Each row of a before or after table is a point. One or more steps were done to the points. Then noise was added and the rows were shuffled. The steps act on columns, c1 being the first. Write out the steps. A step turns or swaps two columns, mirrors them in a line or flattens them onto one, adds a multiple of one to another, or multiplies or shifts one. Angles are multiples of 10 degrees, from the lower column toward the higher: turns from -170 to 170, lines from 10 to 170 but not 90. Use the fewest steps. Two steps may share a column if one is a turn and the other turns, adds or multiplies; they go together, in the order done. Otherwise the lowest column goes first.
In the rows, zero is written as 128.

Before (10 x 2):
[[135  99]
 [158 114]
 [ 86 146]
 [173 136]
 [134 118]
 [119 168]
 [120 180]
 [118 177]
 [174 119]
 [101 168]]
After:
[[134 170]
 [132 118]
 [ 95 159]
 [138 180]
 [128  99]
 [118 174]
 [152 105]
 [133 178]
 [174 120]
 [167 103]]
Steps: turn c1 and c2 by -20 degrees

Before, 9 rows:
[[100  99 110 141 100 139]
 [ 96 141 127  96 127 109]
 [107  98 115 132  99 133]
 [152 103 155 118 134 157]
 [110 115 147 137 162 111]
 [ 92  99 134 113 108 118]
 [125 151 169 157 101 123]
 [102 137  70 119 127 136]
 [149 131  86 114 182  90]]
After (9 x 6):
[[179  91 138 116 133 200]
 [ 85 110 103 132  98 142]
 [ 76 165  78 119 124 147]
 [174 149  92 112 182  32]
 [121 126 175 158 103 113]
 [ 65 142 133  95 129  78]
 [ 58 102 118 113 107 102]
 [ 71 112  95 144 101 155]
 [ 90 107 137 136 164  85]]
Steps: multiply c1 by 2; turn c2 and c3 by 30 degrees; multiply c6 by 2.5

Before (11 x 9):
[[ 90 156  97 139 113 178 189 114 148]
 [104 159 115 111 143 156 145 125 127]
 [107 170 125 130 157 120  70 121 147]
 [111 148 141 161 131 139 190 146  89]
 [156 152 146 154 161 136 159 152 136]
 [148 116 151 150 109  95 155 131 183]
 [118 180 110 129 128  97 131 145 206]
 [119 147 100  95 121 139 146  96  58]
 [142 186 111 146 147  84 107  71 113]
 [ 81 126 115 127 154 104 189  69 159]
 [138 112  67 132 102 126 135 157 137]]
After (11 x 9):
[[157 148 129  54 111 141 135  97 148]
 [149 180 124 207 125  97 130 144 141]
 [172 157 104 150  71 177 154 113 119]
 [100 152 149 141 125 137 173 152 102]
 [141 186 147 116 155  83 129  71 107]
 [181 112 159 137 106 125 113 158 125]
 [149 159 111 124 124 156 150 124 145]
 [138 171 110 147 193 121 112 120 129]
 [ 99 117 137 187  96  96 130 130 117]
 [119 150 107  93  83 139 170 147  87]
 [156 126  88 158  99 106 188  71 134]]
Steps: turn c1 and c3 by 110 degrees; turn c4 and c9 by -80 degrees; turn c5 and c7 by 50 degrees

Before:
[[139  91  91 123 114  73 122  95  90 131 170 149]
 [162 119 159 133 104 144 137 100 166  91 136 210]
 [158 129 179 148 147 147 185 124  95 118 130 107]
 [135  74 164 113 117 112 113 126  74 124 151 159]
 [185 106 175 142 157 130 168 132 161  67 145 119]
 [153 109 124  88 113  92 107  87 122 127 141 128]
 [120  87 125 129  75 100  94  93  99 107 155 126]
 [180 126 162 134  92 148 105 122 137 118 179 193]
 [147  85 152 138 157 100 200 144 154 148 133  75]
 [136 130 158 129 156 155 136 100 165 118 176 168]
 [153  73 112 136 129 117 106  87 109 144 141 132]
 [141  71 102  95  99 131 130 121  95 124 161 141]]
After (12 x 12):
[[112 119 118 166 104 174 140 108 133  89 136 211]
 [ 86 108 126 121 113 115 101  99  89 128 141 127]
 [117 130 101  94 147 183 201 125 149 117 129 107]
 [102 128 123 136  92 189  97 123 135 117 179 192]
 [ 85 106 107 161 157 186 180 131 143  67 144 119]
 [116  87 116  99  75 103  84 103 129 108 155 126]
 [ 84  90 143  90 114  80 121 104 122 131 170 148]
 [139 130 114 164 155 165 138 109 129 118 177 168]
 [119  72 157  94  99 124 131 123  95 124 160 141]
 [ 95  85 103 154 157 132 222 139 139 148 133  76]
 [102  72 146 110 129 127 100 100 137 143 141 132]
 [112  74  93  74 118 140 108 126 113 124 151 159]]
Steps: turn c1 and c6 by -140 degrees; turn c3 and c6 by 150 degrees; swap c4 and c9; multiply c7 by 1.3; multiply c8 by 0.7

Before, 8 rows:
[[107 163  73 139  60 150 163 130 129 103  97  83 114 115 147 147  89 125]
 [127 129 133 117 112 154  77 114 116 160 143 152 167 154 105 165 168 111]
 [ 81 164 132 114  80 102 160  91 145  84 123 102  93  94 114 106 165 107]
 [106 168 146  98 128 131 149 105  88  78 178 162 171 127 114 117 117  69]
 [ 83 116 157 169 114 173 126 145 157  78 122 145 122 172  77 111 142  79]
 [150 116 170 140  98 109 138 138 136 127 145  84 113 109 157 173  82  56]
 [ 75 129 110 138 141 133 106 143 141 161 119 133 155 179 125 103 164 133]
 [141 161 149 115 124  87  91 142 114 138 136 108  81 109 106 153  84 136]]
After (8 x 18):
[[148 117 170 140  97 110 139 140 133 126 146  91 113 108 157 147  79  54]
 [ 79 162 128 116  77 101 161 156 148  84 120 101  92  95 114 120 165 110]
 [106 161  75 141  58 149 162 164 127 100  95  84 113 113 145 133  88 127]
 [125 128 132 116 110 156  76  62 114 160 143 153 167 155 108 142 168 109]
 [ 73 130 113 136 140 131 103  92 139 164 123 135 157 176 122 119 164 132]
 [142 162 146 114 123  89  88 125 113 135 138 107  81 107 107 143  84 135]
 [ 84 116 158 169 117 172 129 217 156  79 126 144 121 170  76 122 141  82]
 [107 169 147  97 129 132 150 181  93  79 179 164 171 130 117 121 117  68]]
Steps: add -1.5 times c10 to c8; multiply c16 by 0.4

Before (8 x 24):
[[106 129 148 124 139  95 118 150 102  95 182 126  98 119 165 113 132 151
   76 198 146  70 129 169]
 [140 120  60 107  91 146 125  97 110 192 111  96 207 140 107 112 197 163
  168 168  71 125 164  99]
 [131 143  81 149 182 126 154 180  94 119 146 154 148 122 142 147 112 106
  113 157 143 137 134 137]
 [202 125 100 115 150 121 194 153 136 162 154 141 142 131 119 142 146 112
  157 112  92 165 127  98]
 [196  75  86  78 112 160 173 112 150 153  89 118 166 114  81 139 187 118
  181 126 111 117 161  71]
 [153 152  90 107 148 156 137 163 100 129 156 167 133 145 139 143 161  85
  133 113 116 157 134 155]
 [115 139 143  81 125 111 146 103 105 103 153  88  99 118 130 101  92 141
  133 148 154  98 181 164]
 [ 86 149 135 154 148 122 134 139 123 131 155 125 112 136 144 168 131 157
   91 154 151  95 119 161]]
After (8 x 24):
[[ 57 128 108 115 148 118 195  94 135 164 153 143 115 125 122 142 149 143
  155 113  95 166 124 100]
 [111 152 102 108 146 154 135  79  96 148 160 166 116 149 143 146 161 165
  134 116 117 155 132 154]
 [151 147 135 151 147 125 132 123 125  93 157 123 150 140 145 166 130 102
   93 156 151  97 120 161]
 [ 73 116  52 107  89 147 124 134 114  96 109  94  57 132 112 110 196  81
  171 170  70 124 162 100]
 [167 132 151 123 135  97 119 113 103 131 179 128 163 128 166 111 131 109
   74 200 146  72 130 171]
 [132 141 100 150 182 129 149  65  93 133 147 155 107 128 141 149 115 146
  113 156 138 138 136 137]
 [157 138 134  82 127 113 148 156 104 133 152  88 156 118 129 104  93 122
  131 150 153  97 179 161]
 [ 64  76  82  76 114 160 172 131 149 165  86 118  89  98  83 137 188 129
  180 125 115 120 164  68]]
Steps: turn c1 and c10 by 130 degrees; mirror c3 and c8 in the line at 10 degrees; turn c13 and c18 by -170 degrees; add 0.3 times c15 to c14
